Every row gives one point. Each copy is the shape, with its points in the same order, turned, moved and blurred by noise. Is it also mirrored, or only turned?
In the rows, 128 means zero.

Shape, 6 rows:
[[180  89]
 [105 191]
 [198 100]
 [117 103]
 [103 162]
 [ 97 162]]
Copy 1:
[[184 119]
 [ 71 177]
 [187 134]
 [121  97]
 [ 81 153]
 [ 80 144]]
Copy 1 is: only turned
Copy 2, 6 rows:
[[ 51 141]
 [175 149]
 [ 47 161]
 [100 103]
 [153 129]
 [158 122]]
Copy 2 is: mirrored
Copy 3:
[[148  73]
 [ 84 183]
 [128  56]
 [159 132]
 [112 171]
 [117 177]]
Copy 3 is: mirrored

Shape, 7 rows:
[[123  58  76]
 [115 116 105]
 [179 173 164]
 [158 103 108]
 [133 192 124]
 [119  59 147]
 [116  62 160]]
Copy 1, 7 rows:
[[ 66  66 138]
 [101 113 128]
 [200 128 108]
 [124  89 116]
 [147 172  91]
 [119  78 182]
 [123  87 191]]
Copy 1 is: only turned
Copy 2 (7 x 3):
[[130 129  62]
 [124 126 130]
 [196 115 201]
 [164 118 113]
 [123 105 200]
 [157 183  95]
 [158 193 102]]
Copy 2 is: mirrored
Copy 3:
[[ 93 196  94]
 [103 129 134]
 [189 114 186]
 [137 166 135]
 [136  81 153]
 [ 92 193 160]
 [100 190 174]]
Copy 3 is: mirrored
Copy 4:
[[186  47  98]
 [151  93 127]
 [ 94 171  93]
 [152 103  84]
 [125 170 148]
 [115  44  92]
 [104  43  94]]
Copy 4 is: mirrored

Shape, 9 rows:
[[107  75 125]
 [148  98  92]
 [122 103  70]
 [100 190 135]
 [121 113 190]
 [122 123 149]
 [ 56 211 157]
 [120  70 126]
 [138  79  87]]
Copy 1, 9 rows:
[[182 109 160]
 [179 155 127]
 [185 131  97]
 [ 79 115 122]
 [118 118 209]
 [131 130 170]
 [ 40  78 120]
 [188 121 167]
 [202 140 132]]
Copy 1 is: only turned
Copy 2 (9 x 3):
[[ 79  77 123]
 [ 87  94  76]
 [ 62 119  77]
 [151 171 136]
 [152  75 149]
 [130 104 122]
 [148 196 180]
 [ 82  74 118]
 [ 73  93  76]]
Copy 2 is: only turned
Copy 3 (9 x 3):
[[ 95 108  76]
 [139 141  87]
 [117 169  81]
 [ 97 124 184]
 [111  48 127]
 [110  97 134]
 [ 58 105 216]
 [100 105  64]
 [124 145  76]]
Copy 3 is: only turned

Shape (7 x 4):
[[102  78 160 134]
 [115 180 204 160]
 [183 167 109 125]
 [118 204 100 103]
 [134 173  81 178]
 [ 90  92 166  95]
 [147  83 144 153]]
Copy 1, 7 rows:
[[ 78 177  98 143]
 [129 167 183  76]
 [169  97 162 172]
 [151  62 136 103]
 [ 96  68 182 137]
 [104 161  74 114]
 [ 99 163 132 178]]
Copy 1 is: mirrored
Copy 2, 7 rows:
[[185  98 150 145]
 [211 168  51 145]
 [118 182  94  77]
 [127 230 105 144]
 [ 85 165  79 141]
 [200 140 164 146]
 [159  97 124 106]]
Copy 2 is: only turned
Copy 3:
[[121  96 169 166]
 [ 89  81 147  61]
 [158 173 114  87]
 [199 112 107  75]
 [149 127  56 109]
 [147  79 197 155]
 [108 139 152 158]]
Copy 3 is: only turned

Shape, 10 rows:
[[138 143 175  87 170  96]
 [150 131 103 175  74 198]
 [118 199  89  82  86  78]
 [114  95 104 145 133 126]
 [105  67  41 142  92  94]
 [201 115  65 103 107 147]
 [ 45  75 123 145 152 105]
 [146 130  93 157 191 115]
 [120 161 164 128 142 153]
 [124  95 170 176 100 104]]
Copy 1 (10 x 6):
[[146 125 155 130  98 201]
 [ 66 132 143  61 143  67]
 [184 149 109 158  80  88]
 [ 78 126 112 131 159 140]
 [ 91 140  72 159 197  93]
 [142 181 119  73 178 114]
 [ 52  92  87 188 135 170]
 [ 77 188 132 144 133 169]
 [ 99 124 154  99  72 150]
 [ 82  81 184 144 151 125]]
Copy 1 is: mirrored
Copy 2 (10 x 6):
[[108 165  66 125 166 136]
 [190 104 195 167 124 129]
 [ 55 108 149 178 212 115]
 [130 112 161  82 140 117]
 [104  65 199  69 172  74]
 [142  42 127 159 141  92]
 [117 143 162  25 160 142]
 [ 87 108 128 106  79 142]
 [140 160 127 145 146 168]
 [163 180 159  95 143  91]]
Copy 2 is: mirrored
Copy 3 (10 x 6):
[[185  97 100  90 108 128]
 [118 162 219 167 146 110]
 [188 150  96 149 125   8]
 [182 158 137 160 165 146]
 [184 151 126 199 232 109]
 [157  71 188 180 150  95]
 [209 194  96 140 180 172]
 [179 120 108 197  95 156]
 [153 145 143 106  92 126]
 [113 153 116 110 171 150]]
Copy 3 is: mirrored
Copy 4 (10 x 6):
[[146 142 109 135 120  64]
 [105  83 188  39 139 171]
 [125  95 169 200 123 156]
 [ 90 146 122  85 119 150]
 [ 30 132 115 117 103 200]
 [ 45  99 197 102  90 111]
 [119 181  59  95 111 178]
 [ 87 196 156 104 144 112]
 [168 126 143  89 139 112]
 [102 105  78  74 173 132]]
Copy 4 is: mirrored
